Every row gives one point. Before rounding, the points of a table are all equally far from one centre. They may lie mostly on one side of it. Write the centre, to within rounding.

Points (7 x 3)
[[ -1.3  -4.3   3.6]
 [ -1.5   1.6 -12.3]
 [  4.7   2.2   3.7]
 [ -5.8  -0.4  -1.6]
 [  9.0  -3.1   2.8]
 [ -0.4   4.7   1.1]
 [  3.9   1.6   4.1]]
Centre: [ 3.1 -2.2 -4.7]

Points (14 x 9)
[[  0.4   0.1   8.8  -3.7  -6.3   3.9  -0.6   0.3   0.8]
 [  0.5  -4.4   8.1  -1.0  -6.9  -1.3  -0.3   2.1  -5.2]
 [ -0.4  -2.3   6.9  -4.1 -10.2   1.8  -0.1   0.3  -0.2]
 [ -4.4  -6.7   4.5  -6.3  -6.4   2.6  -2.3  -3.2  -0.7]
 [ -3.5  -2.3   6.5  -3.2  -5.8   1.5  -0.7   0.6   2.9]
 [ -1.5  -3.4   7.8  -1.8  -5.6  -2.2  -1.1  -0.8  -9.6]
 [ -3.3  -2.5   9.3   0.5  -3.8   0.7  -3.5  -2.5   1.5]
 [  2.6  -2.7  10.1  -3.0  -5.9   2.7  -1.3   0.1  -2.5]
 [  0.4  -4.5   6.7  -0.1 -10.5   0.6  -4.5  -4.3  -1.0]
 [ -3.1  -1.4   8.9   0.2  -8.3   4.2  -0.4   0.7  -1.1]
 [ -7.6  -1.5   4.4  -6.6  -7.1   1.4  -3.2  -3.2  -2.6]
 [ -4.2  -2.3   4.4  -0.5  -9.9  -3.3  -5.2  -4.2  -3.7]
 [ -3.8  -1.5   7.9  -5.5  -3.6  -4.0  -2.1  -2.4  -4.0]
 [ -1.8  -2.5   9.9  -0.4  -8.6  -2.0  -2.8  -3.4  -4.6]]
Centre: [-1.0 -1.0  2.9 -1.3 -4.4  1.8 -1.5 -3.1 -3.8]

Points (27 x 20)
[[ -5.7   2.0  -5.4   1.5   2.0  -0.7   3.9   0.9   2.5  -6.6  -5.3  -4.1
   -2.6   7.1  -6.9  -1.4  -7.4  -2.3   7.1   2.9]
 [ -5.0   0.1  -8.1   3.4   1.7  -2.1   2.3   1.4   0.4 -10.9  -0.2  -6.0
    0.7   5.3  -3.2   3.3  -6.1  -3.8  -3.3  -1.7]
 [ -7.9   5.3 -11.3   5.4   3.5  -2.5   2.4   0.2  -1.4  -5.5  -1.2  -2.6
   -1.1   8.4  -2.2   1.0  -0.7  -2.4  -0.7   4.5]
 [ -4.8   4.0  -2.7   3.4   0.8  -5.9   3.9  -1.1   0.6  -8.3  -0.2   1.1
    0.6   5.0  -6.4   6.1   6.8  -4.1   1.4  -2.2]
 [-10.1  -2.4  -5.0   2.6  10.5   1.0   3.8  -2.9   0.9  -8.4  -2.7  -1.2
   -1.7   7.0  -3.2   0.2   1.7  -0.9   0.3   1.6]
 [ -5.3   3.6  -4.9   7.6   0.2  -0.9   4.3   1.0  -4.0  -2.3   0.1  -4.1
    0.3   3.3  -4.1   0.1  -0.2   1.1   2.7  -6.9]
 [ -5.3   1.3  -8.1   5.7   3.6   4.6  -1.0   2.3   2.3  -6.0  -3.4  -1.2
   -4.4   8.9   0.2  -3.7  -2.4  -2.1  -1.5   6.0]
 [ -2.5   0.0 -10.1   1.7   0.7  -4.5  -1.3   1.2  -0.9 -15.7   0.4   2.5
    2.1  10.5  -0.6  -1.0  -1.4  -4.5   2.4   1.8]
 [ -5.8   1.5  -1.8   1.4   2.2   0.9   1.2  -4.1   4.1   0.5  -3.3  -5.8
   -1.8   8.3  -5.4   4.0   1.4  -4.5  -1.3   4.9]
 [ -9.3  -0.6  -7.0   2.4   3.8  -0.4  -1.7   1.1   0.0  -1.5  -1.7  -1.7
   -2.5   3.2  -4.6   7.9   2.7  -2.2   1.6   4.6]
 [ -2.1   2.6  -3.9   2.5   4.8   2.9  -6.0   2.1  -3.4  -5.4   2.2   0.9
   -5.5   4.3  -3.3   5.9   1.8  -2.5   8.8   4.2]
 [ -4.0   0.0  -5.5   8.0   0.6  -1.3   0.6   3.9   0.0  -5.7  -3.6  -5.3
   -2.9   4.0  -2.6   2.5  -7.2  -8.9   5.8   3.6]
 [ -5.6  -4.4  -1.3   3.4  -0.7  -0.6  -0.4   4.6   0.1  -6.9  -3.5  -2.1
   -1.1  10.4  -3.5  -0.8  -1.5  -8.5  -2.3   2.4]
 [-10.3   2.1  -5.5   3.5  -5.1  -2.5   1.4   3.4  -1.1  -4.2  -1.9   2.9
   -1.1  10.1  -1.8   2.0   2.0   0.8   0.1  -1.2]
 [-10.4  -1.0  -7.7   5.1   4.6   3.3   1.1  -1.4  -2.1  -8.3  -2.4   0.3
    0.4   8.0  -2.7   6.3  -2.9  -4.7  -1.2   1.2]
 [ -7.5   0.5  -5.4   5.6   1.4  -1.7   0.8   4.8   1.3  -8.4  -4.9  -2.1
   -1.1  11.1  -4.1   0.4  -1.9  -2.5  -1.6   2.3]
 [ -8.8  -1.2  -7.3   2.7   0.8   3.0   7.1   4.0   2.3  -7.8   0.8   0.7
   -0.1   5.7  -1.8   5.5  -0.8   1.8   2.9   3.7]
 [ -4.8   0.0  -7.2   3.8   3.4  -4.2   1.3  -0.5   2.7  -8.6  -3.6  -4.9
   -4.9  10.1  -2.7  -3.0   1.7  -3.0  -1.8   4.3]
 [ -6.0   2.9  -7.6  -0.9   3.8  -0.9   1.0   6.6  -2.7  -4.6   0.6   1.1
    3.2   8.0  -2.9   1.6   0.1  -5.0  -0.8   6.3]
 [ -6.5  -2.1  -0.1  -0.3   4.5  -2.9   0.3  -4.1  -1.4 -13.3  -1.0  -6.5
   -0.9   5.8  -4.5  -2.5  -0.2  -1.3  -1.6   2.6]
 [ -6.9   3.5  -4.3   1.6   1.5   3.4   4.0   1.1   0.0  -9.5  -3.6   2.7
   -2.1   5.5  -6.6   0.5  -1.5  -5.9  -2.0  -0.3]
 [ -5.1  -4.8  -5.9   4.2   5.2  -6.2   0.6   0.4  -1.0 -13.1   1.5  -1.8
   -1.0   6.4   0.1  -6.0  -4.3  -5.9   1.0   1.9]
 [ -6.0  -2.8  -4.2   4.9   5.3   2.5  -1.0  -1.7   4.8  -9.7  -4.6   0.7
    1.1   7.6  -2.0   0.6   3.5  -9.6  -0.1   1.9]
 [ -9.0  -1.1  -5.7   6.9   9.6  -2.2   6.0   2.2  -0.6 -12.5  -2.4   2.8
    0.8   6.2   3.6   1.9  -0.6  -3.2  -1.2   1.7]
 [ -5.0  -2.9  -6.0   4.5   0.3  -2.5   2.0  -1.2  -0.4  -9.1  -3.3   0.8
   -3.4   7.6  -8.2   6.3   1.8  -2.1  -2.3   2.2]
 [ -9.8   0.7  -3.1   6.3   2.2   2.3   3.5  -1.0  -1.8  -7.5   0.6  -0.8
   -4.6   8.8  -4.4   4.2   0.0  -3.5  -0.5  -0.4]
 [ -2.2   3.5  -6.9  -5.1  -1.6  -0.7   5.5  -0.2   1.2  -5.8  -2.2  -1.3
   -2.4  13.1  -5.3   2.7  -1.6  -3.3   3.3   1.2]]
Centre: [ 0.0 -0.4 -1.3  1.4  1.9 -2.4  1.2 -2.8 -1.0 -4.6 -3.0  1.7  0.4  4.3
  4.1  2.0 -2.2 -1.1  3.0  1.4]

Points (27 x 24)
[[ -0.9  -2.3  -1.3  -3.7   9.9   0.2  -2.5   2.5  -5.2  -5.8   4.6  -3.9
    1.6   1.2  -5.5   3.6   2.5   0.7   6.6   7.3   3.9   4.4   2.8  -3.0]
 [-10.2   0.7  -3.5  -1.9   5.5   2.2   1.3   4.4  -8.3 -10.8  -1.8  -4.4
    5.1   0.6   1.3   2.4   5.3  -0.1   1.2   1.2   1.7  -2.8   0.6  -1.5]
 [ -5.1  -0.9  -2.1  -4.1  -1.9  -0.4  -2.9   2.2  -5.6 -11.5   5.4  -3.4
    5.6   1.6   1.7   0.5   0.8   3.5   7.1   4.3  -4.0  -0.2  -6.6  -3.3]
 [ -9.6   3.0  -6.2  -5.0  -3.1   0.8  -3.3   1.2   0.2 -13.8   3.4  -3.6
    6.4   2.5  -3.4  -2.4   1.1   3.8   3.7   5.7   1.4  -3.7  -4.2  -0.9]
 [ -9.6   3.3  -6.1   5.2   6.2  -1.2  -0.3   3.4  -5.7 -11.4   0.1  -1.8
    8.3   2.0   1.0  -2.3   0.5   4.1   2.4   2.3   2.5  -4.9  -6.5  -0.8]
 [ -2.9  -2.5  -2.5  -1.7   2.4   1.0   0.6   2.9  -6.7  -6.5   3.7  -4.8
    4.0  -0.2  -6.0  -1.7   9.5   0.6  -0.4   9.3   5.6   3.5   3.8  -0.1]
 [ -8.0  -2.5  -8.7  -2.0   4.9   4.0  -2.8   2.4  -3.2 -10.4   2.5  -3.0
    4.2   7.1  -0.2   2.3   5.4   3.9   1.6   4.0  -3.9  -4.0  -1.5  -5.7]
 [ -6.0  -2.1  -9.0  -0.7   2.4  -1.5  -4.2  -0.3  -2.8 -10.9   0.5  -4.8
    8.4   0.0  -0.9   3.0   3.3  -0.6  -1.0   0.3   4.1  -1.3   1.3  -2.1]
 [ -3.9   5.9  -6.6  -2.8   5.3   1.6  -8.7   3.3  -3.3  -6.7   3.6  -4.7
    6.6   2.5  -2.3  -2.6   3.5  -2.2   6.0   6.7  -4.6  -4.4  -4.8  -3.0]
 [ -3.2  -1.7  -3.3  -4.7   1.9  -5.5  -1.6   0.1  -3.9 -14.3   2.6  -0.9
    6.5  -1.0  -1.2   3.6   4.6   3.0   5.6   4.9  -0.8   3.9   0.7   0.1]
 [-10.4   0.4  -4.2  -5.8   1.5  -1.0  -1.0  -0.3  -6.2 -10.4  -0.6  -3.6
    2.1   5.4  -3.4   0.2   1.2   1.0  -1.2   6.6   1.2   2.0  -4.2   0.5]
 [ -1.3  -5.5  -7.8   0.3   7.1  -2.4   1.3  -2.9  -2.2 -10.0   7.8  -0.3
    5.8   0.5  -2.2  -0.6   2.4  -0.9   2.9   6.3   1.9   1.4  -3.5  -1.4]
 [ -7.8  -2.7  -1.8   2.3   7.0   3.9  -2.3   0.7  -3.6 -14.2  -1.2  -3.6
    0.4   6.1  -2.4   0.0   3.1   5.8  -5.6   2.3   1.8  -1.8  -4.3  -3.2]
 [ -1.2   4.1   0.7   1.5  -1.2   1.9   0.1   6.1 -10.3  -9.2   0.8  -4.1
    6.0   4.5  -2.0  -0.6   5.1   0.7  -3.1   5.2   0.3  -4.6   0.3  -4.1]
 [ -0.5   0.0  -4.3  -3.7  -2.9   2.2   2.6   6.9  -3.2  -7.4   1.5  -7.6
    8.1   0.5  -2.0   1.7   8.7  -1.1   2.1   6.4   3.2  -3.9  -1.8   1.1]
 [ -8.9   1.0  -4.6  -1.0   3.6  -2.6   1.1   1.5  -7.6  -4.2  -0.2  -3.7
    5.0  -2.0  -2.1  -0.2   0.7  -3.4   1.5   5.5   1.4  -0.8  -3.8   1.9]
 [ -8.1  -1.8  -3.1  -3.4   2.9  -0.3   4.2   3.1  -3.7  -7.3   1.6  -5.6
    3.9   5.8   1.9  -0.2  -2.6  -0.2  -0.7  -0.5   3.2  -3.5  -4.8  -2.1]
 [ -6.4   1.2  -5.3   0.6   5.8   0.0  -1.1   1.6  -6.1  -8.0  -2.2  -4.3
    8.8   2.1  -8.9   2.8   3.9  -0.8   4.7   2.1   2.9   1.9  -3.1  -0.8]
 [ -4.6  -2.2  -8.3  -4.4   6.6   3.0  -0.2   3.6  -8.5  -5.6  -1.3  -4.3
    7.3  -3.1  -1.2   4.2   6.1   1.7   1.1   3.6   4.2   0.4   1.3  -5.6]
 [ -5.6  -0.5  -7.6   0.7  -1.0  -3.1   3.3   0.9  -4.1  -6.1  -2.5  -0.2
    5.4   2.7  -5.8  -4.4   7.9  -1.8   3.2   0.6   3.5   2.0   0.0  -5.3]
 [ -3.4  -2.7  -9.2  -2.6   2.2  -1.7  -1.1   2.4  -6.8 -10.4   0.4  -4.8
    4.0   4.0   2.1   0.0   4.3   2.2  -0.3   3.2   6.1  -1.1   1.9  -0.2]
 [ -2.9  -3.9  -6.9  -5.3   3.4   0.8   1.3  -8.2  -2.7  -7.8  -2.0   0.3
   10.1   2.0  -2.0  -2.8   8.4   3.6   2.7   0.6   8.3  -3.1  -3.1  -3.5]
 [ -6.2  -5.6   4.2   3.1   3.7   2.0   4.6   2.3   1.5  -6.3   4.1  -4.9
   -0.3   0.5   2.4   1.1  -1.5   0.0   3.9   3.7  -2.1   0.6  -0.6  -3.7]
 [ -7.8   0.0  -1.2  -1.5   4.1  -4.7   1.8   2.6  -2.3  -9.9   2.9  -2.9
    9.2   7.1  -3.4   1.5   5.8   0.2   5.0   2.7  -2.8  -2.7  -5.9   0.7]
 [ -0.7  -4.0  -7.9  -2.1   3.3   3.1   0.3   0.3  -3.1 -11.7   0.1  -7.2
    7.9   7.4  -2.9  -4.4   1.4  -2.4   2.4   5.4   1.6   0.7  -6.2  -2.6]
 [-11.5  -2.3  -5.9  -0.4   4.3  -0.1  -2.5   4.2  -2.9  -9.7   2.9  -4.2
   12.0  -1.1  -1.9   3.8  -0.4   0.5   1.6   5.2   2.4  -0.7  -4.5  -1.6]
 [-11.6  -2.3  -5.6   2.1   4.3   5.4  -2.5   2.3  -6.8  -7.5  -4.3   0.5
    7.2  -2.6   2.2   4.1   3.7   4.5  -0.3   5.7   2.4   0.0   2.6   1.8]]
Centre: [-1.9  1.5  0.9 -2.0  4.6  3.2 -2.4  3.0  2.9 -5.2 -1.4  2.6  7.3  1.8
  1.5 -2.7  4.0  3.3  0.7  5.9  3.1  1.3 -2.8 -3.4]
